Rows are points. To make a cloud, some directions were put in groups of two or more. Within a group, all points are equally far from the middle, so they leave a hole (a ring in 2 directions, a hollow ball in 3). The other directions are filled evenly. Then the cloud was stretched, turned, moved and blurred a little. How many holes are there, and how many directions does each take, smallest first?
(in the rows, 128 means zero)

Cloud:
[[105  65]
 [ 65 118]
 [149 166]
 [177 104]
 [176 101]
 [ 92  69]
 [103  65]
 [167 148]
 [ 95 165]
 [152  71]
 [ 63 131]
 [130 173]
 [138 170]]
Holes: 1 (2)

Cloud, 13 rows:
[[ 66 126]
 [173  94]
 [ 93  71]
 [100 163]
 [127 162]
 [ 70  95]
 [ 78 152]
 [ 66 135]
 [135 161]
 [ 70  98]
 [170 127]
 [ 98  68]
 [120  61]]
Holes: 1 (2)

Cloud, 20 rows:
[[160  91 193]
 [ 64  96 125]
 [ 79 168  83]
 [ 70 125 164]
 [105 194 163]
 [171 111  96]
 [149  73 126]
 [163  89  88]
 [ 94  59 100]
 [100 124 229]
 [ 59 117 131]
 [192 124 170]
 [123 178 102]
 [162  87  91]
 [176 153 130]
 [171 148 113]
 [119 190 135]
 [177 119 117]
 [183 171 165]
 [155  76 106]]
Holes: 1 (2)

Cloud, 26 rows:
[[ 94 169 171 129]
 [ 68  94 126 121]
 [151 159 128 106]
 [147 180 162 199]
 [ 86 104  69 164]
 [106  64 113 127]
 [161 164 185 185]
 [114 179  80 191]
 [164 137 169 115]
 [ 94 159  68 176]
 [163 135 173 118]
 [ 94 171 136 209]
 [161 168 177 192]
 [ 96 100  90 211]
 [168  81  90 183]
 [119 170 167 119]
 [ 60 124 170 140]
 [ 98 177 162 197]
 [122 168 146 108]
 [183 133  91 142]
 [115 182  93 202]
 [114  76 179 205]
 [151 158 174 119]
 [106 168 117 109]
 [103  90  93 212]
 [101 166 140 110]]
Holes: 2 (2, 2)

Cloud:
[[115 119  37 125]
 [127 145  66  74]
 [184 174 138 126]
 [124 152  34 121]
 [ 84 143 111 173]
 [153 167  52 110]
 [ 88 131  47 129]
 [183 147 101  48]
 [126 196 117  71]
 [193 150 112  49]
 [188 133 164 108]
 [184 125  97  65]
 [195 110 145  71]
 [195 159  94 130]
 [140  98  67 104]
 [151 169 173 117]
 [199 131 142 106]
 [192 171 122 121]
 [186 172 110 149]
 [104 181  83  99]
 [115 170 125 178]
 [172 187  80 134]
 [ 93 147  82  82]
 [ 82 157 111 156]
 [193 134  75 146]
 [163 136 131 178]
 [202 134 118  93]
 [106  92 111  97]
 [120 165  60  94]
 [157 197  95 124]
 [ 96 132 139 147]]
Holes: 1 (3)

Cloud (56 x 6):
[[193  89 166 159 151  83]
 [ 87 102 117 176 132 175]
 [138 142  61 121  39 139]
 [134 169  90 173  58  87]
 [207 146 133 110  67  94]
 [ 89  83  96 116 139  73]
 [180 102 141  77 193 120]
 [125  93  83  66 106 155]
 [168 141  49  96 150 140]
 [187 188 107 111  65 104]
 [ 64 160 134 133 159  90]
 [ 68 176 100 112 120  85]
 [103  92  84 186 134 134]
 [123 154  46 112 159 124]
 [ 79 121 175 131 131  66]
 [137 111  68 145  41  93]
 [ 96 185 168  83 117 143]
 [150 174  72 132  90 176]
 [139 168 184  86 122  63]
 [175  89 147 100 200 108]
 [ 91 103 167 106 106  64]
 [ 85 109 104 126 142 182]
 [164  63 128 116  51 113]
 [104  96 101 172  53 157]
 [148 144 177  71 182 124]
 [206 164 116 109 137 162]
 [148 140 197 117  87  74]
 [195 135 142  70  84  82]
 [167  65 160 113 107 173]
 [178 110 191 123 125 172]
 [152 191 126 132 195  87]
 [164 131 168  66 105  68]
 [199  81 109 134  63 117]
 [131  58 103 115 162 156]
 [ 99  75 129 136  51  96]
 [125  47 119 142 152  88]
 [114 151 181 115 199 126]
 [ 73 146 113 175 125  77]
 [172 195  88  95  84  81]
 [147 204 163  88 115 143]
 [ 86 159 135 152 167 170]
 [208 110 103 149 169 135]
 [125 128 183  69  85 108]
 [200 133  80 113  71 150]
 [196 103 102 153 150  62]
 [200 158 113 152  66 119]
 [ 91  81 164 180  82 141]
 [ 93 111  72 101  98  67]
 [100  80  91 106 149  79]
 [110 192 155 141 168  67]
 [ 93 110 154 109 104 192]
 [120 181 100 159 175 150]
 [149  39 134 152 140  95]
 [180 107 140  69  78  79]
 [159  80 201 165 135 116]
 [207  75 132 126 101 155]]
Holes: 2 (3, 3)

Cloud, 56 rows:
[[228 147 141 175  93 110]
 [105 149 103 217 157 125]
 [161  51 117 184  66 170]
 [173  84 154 181  61 131]
 [130 155 104 171  65 183]
 [210 115 151 205  97 128]
 [155  92 172 102  97 146]
 [157  76 189 184 101 184]
 [129 149 148 107 165 142]
 [192 145 164 226 138 137]
 [ 88  61 184 178  96 139]
 [104  84  94 134 129  92]
 [127 131 128 197  48 122]
 [185 101 119 219  83  86]
 [161 138 160 134  92 193]
 [155 141  66 191  87  75]
 [191 187  92 194 114 135]
 [110  81 133 143 147  73]
 [117  83  97 155 139  79]
 [154  93 131 133 160  68]
 [121 166 182 152 169 126]
 [145 203 128 155  75 113]
 [132  65 142 214  70 148]
 [110 177 182 163 118 142]
 [152  97 184 205 153  68]
 [167  78 175 202  86 142]
 [181 124  95 128 113 189]
 [182 107 178 225 102  81]
 [149  99  97 127  66 101]
 [110 110  65 188 123 115]
 [120 171 160 114 144 138]
 [189 145 150 201 107 173]
 [171  86 170 147  71 157]
 [ 72 139 107 106 121 142]
 [ 56 125 153 132  90 157]
 [ 81 117  77 111 107 145]
 [154 127  99 161 182 157]
 [154 170  86 122 118 153]
 [128 119 147 117  80  66]
 [122 167  74 153 158 120]
 [110  75  64 183 112 134]
 [136 182 127 178  60 121]
 [111 174  99 187 169  78]
 [134 144 109 144 186 144]
 [ 77  82 150 216  98 147]
 [174 132  89 162 110 204]
 [113 173 117 221 164  84]
 [162 185 103 212  89 134]
 [198 123 163 227 137 122]
 [132 179 164 123 115 148]
 [123 187 186 171 128 126]
 [195 122 129 111 107  87]
 [138  45  75 142 110 147]
 [142 158  65 181  97 158]
 [151  61  91 119 118 130]
 [145 149 156  99 146 140]]
Holes: 2 (2, 3)

Cloud, 82 rows:
[[180 171 118 118 172  79  71 114]
 [ 68 143 132  95  75  86 161  87]
 [140 121 118  60 130 173 147  55]
 [156  77 145  64 124  73 173 106]
 [131 182 214 120 129  87  90 104]
 [145 100 192 124 181 191  90 114]
 [141 125 109 118 199 148  77 184]
 [198 128 141  89  72 116  91 143]
 [131 143  97  97  54 119  90  89]
 [119 133 114 168 187  94  61 156]
 [ 83  89  98 202 133 127  86  76]
 [147 132 180 165 120 209 132 134]
 [178  92 167 173 160 190  81 167]
 [119 130 194 204  86 119 107 171]
 [ 89 123  64 200 134 108 165  90]
 [113 136 173  65 160 137 165 112]
 [ 71  55 176 100 122 154 124 141]
 [189  93 192 145 152  78 102  64]
 [164 153 199 123  63 164  45 125]
 [ 70  81 159 175 114 159  97  65]
 [150 141  98 179  73 155  72  96]
 [131 117 155  47 159 159  92  77]
 [180  61 132 104 152 137  78  94]
 [ 57 118  81 133  93 131 169 103]
 [148  98 161  87  64 141  90  56]
 [193 135  96 194 110  95  88  57]
 [179 117 106 122  74  70  84 128]
 [ 79  64  92 148 175 122  97 123]
 [132 160  60 192 149 106 129  93]
 [140 111  56  79 125  82 155 111]
 [ 69 137 112 103  67 106 107 143]
 [162 201  97 127 101  83 124  59]
 [167 147 102 140 125 214 107 111]
 [ 78 111 181 106  61 128 126 154]
 [115 104 192 192 140 146 116  86]
 [167 127 143 154  77 114  59  51]
 [170 183 177 156  99 113  64  80]
 [127 152  71 157 188  88 111  76]
 [113  74  85 133 144 119 210 114]
 [204 132 121 121  76  87 172 114]
 [101  66 132 158 138 167 178 125]
 [106 129  81 132  82  39 174 111]
 [142  84 188 107  79 140  79  60]
 [173 161 141 112 168 145 160  74]
 [ 54  78  84 163 160 136 162  87]
 [104 181 125  69 102  88 138  55]
 [ 48  82 147  70 123 132 144  82]
 [186 157  75 150 100  44 146 107]
 [ 62  88 166  66 129 142 146 105]
 [192 155 129 117  97 147 172  96]
 [192 120 153 100  59 113 152 103]
 [179 107 106 153 197 148 110 124]
 [199 166 109  99  84  64 129  54]
 [ 75 121 171 177 103 195 107 113]
 [159 120 101  88 105  60  75  83]
 [ 82  63  89 185 136 129  85  88]
 [149 152 130 124 190 194  65 110]
 [156 171 180  80 140 118 162 141]
 [165 125 108 204 140 104  58 134]
 [180 195 150 108 183 123  81 107]
 [105 157 176 147  86  61 148 117]
 [112  68 140 166 197 122 148 127]
 [132 106  54 137 157 133 172 130]
 [167 147 109 136  84  93 164 174]
 [152 185 175 136  75 102  72  79]
 [159 148 167  44 163 170  97 141]
 [ 81 113 131 126  99 177  38 122]
 [ 84 169 180 165 136  73  66 181]
 [154  91  81  88 180 124 123 117]
 [160 110 153 104  76 183 152  97]
 [190 145 140 182 116 154  36 120]
 [130 129  92 208 144  65  88  92]
 [149 108 100  73 120 167 157  35]
 [158 160  67 129 111 173 134 160]
 [140 107 115 195 106 146  43 172]
 [ 87 215 158 132  70 128 111 139]
 [ 86 175  94 140 158  70 144  56]
 [176  65 130 136 166 174 127  67]
 [138 109 210 154  93  70 110  85]
 [ 91 184 140 147  69  79 117  96]
 [142 163 194 177 123 200 111 130]
 [145 163 209 145 149  88 118 103]]
Holes: 2 (3, 4)

Cloud:
[[140  83 162 106 167 174  95 206]
 [ 89 129  92  77 134 185 141 111]
 [100 134  75 150  92 137 163  53]
 [140  47 100 162 105 153  81 121]
 [108  99 161  91 121 164 197 116]
 [176 180 169 147 126  91 170  77]
 [107 103 172 111 178 112 183 144]
 [ 93 135  79 208 159 154 181  96]
 [206 112 102 118 165  87 162 138]
 [140  54  81 165  83 200 154 138]
 [194 113 125 215  82  76 125  67]
 [161 110 131 205  79  81 140 149]
 [ 79  83 153 195 108 109 174 120]
 [109  98 134  60  78 118 166 157]
 [186 140 153 190 114 113  71  86]
 [126  92 133  68 140  71 112 147]
 [128 182 138 107 195 123  88 177]
 [100 116 172  79 105  81 125 149]
 [209 112 166 139 186 115 164 132]
 [ 95 153 142  88 113 156 165  99]
 [125  69  95 169  42 170 165 161]
 [154 169 147 124 121 196 109 122]
 [143  93 141 174 150 147  93 219]
 [150 162 145 136 181 169  98 204]
 [146 109  46 136  80 199 129 182]
 [114 143  83 213 135 156 163 186]
 [121 150 143 113 201  75 145  93]
 [ 46 141 120 199 124 174 160 151]
 [ 64  90 161 143  93 188 163 183]
 [ 81 158  72 119 161  71 104 177]
 [119 161 156 163 183 160  66 114]
 [126 162 144 168 157 174 152 225]
 [139  96 167 163 109  86 113 204]
 [171 157 143 128 177 198 110 136]
 [ 85 186 147 137 124 189 166 185]
 [ 79 163 164 101 168  85  75 177]
 [114 107 142  81 205 159 100 113]
 [171 126  86  68 102 200 133 188]
 [151  63  90  75 111 134 102 125]
 [100  97 104  93 130  56 133 138]
 [150  78 173 161 178 152 156 170]
 [174 127 154 173 158 131  83 170]
 [180  97  92 186  76 167 104  93]
 [150  60 173 148 153 209 132  92]
 [156  55 169 183 162 116  83  84]
 [136  89 188 136 140  98 172 151]
 [106  81 178 164 202 170 152 117]
 [166  63 183 166 142 108  81  71]
 [154 138 141 179  57  98  91 161]
 [ 75 124  75 171 185 108  95 138]
 [168 108 151 129 117 214 114 171]
 [113 136  81 178 184  76 150  81]
 [ 77 101  77  85 108 177 148 126]
 [134 133  46 164 157 177 119 181]
 [ 68  75 114 179 153  93 102 179]
 [131 155 144 110 156 194 156  53]
 [163 130 151 168 161 141  88 196]
 [ 65 112 138 184 183 178  93 134]
 [117 144 104  97 208 113  96 112]
 [148 125  99 226 134 144 180 147]
 [170 176 156 133 120 103 179 136]
 [143 165  71 121  85  89 172 168]
 [126  91 120 165  48 198 135 193]
 [138 159 145 155  47 159 116 171]
 [206 112 163 152 132 176  91  95]
 [ 77 112 165 200 184 108 137 116]
 [160  76 129  87 141  66 128  78]
 [127 186 165 157 149 110 170 141]
 [129  61  59 120 115 201 177 192]
 [126  82 186 156  90  83 116 111]
 [ 83 169 138  97 184  89 134 182]
 [ 83  96 112 200 133 190 150  50]
 [104 153 119 193 160 174  68 147]
 [ 66 103 133 201 149  78 129 129]
 [129  59 149 210 134 107 179 112]
 [176 160 117  96 177 166  95 148]
 [144  68 118 106 169 146 225 109]
 [163 121  66 171 115 116 202 153]
 [ 81 133  74  88  98 151 118 114]
 [110 173 174 136 171  77  92 124]
 [179  44  99 171  86 152 115  51]
 [106 187 122  74  92 157 113 155]
 [133 181 129  91 174 129  70 171]
 [126  50  89 158  83 192 117 142]
 [180 132  74 139 154 157 217 131]
 [103  90 148  89 165 177 195 183]
 [166  61 125 221 149 127 182 114]]
Holes: 3 (2, 2, 3)
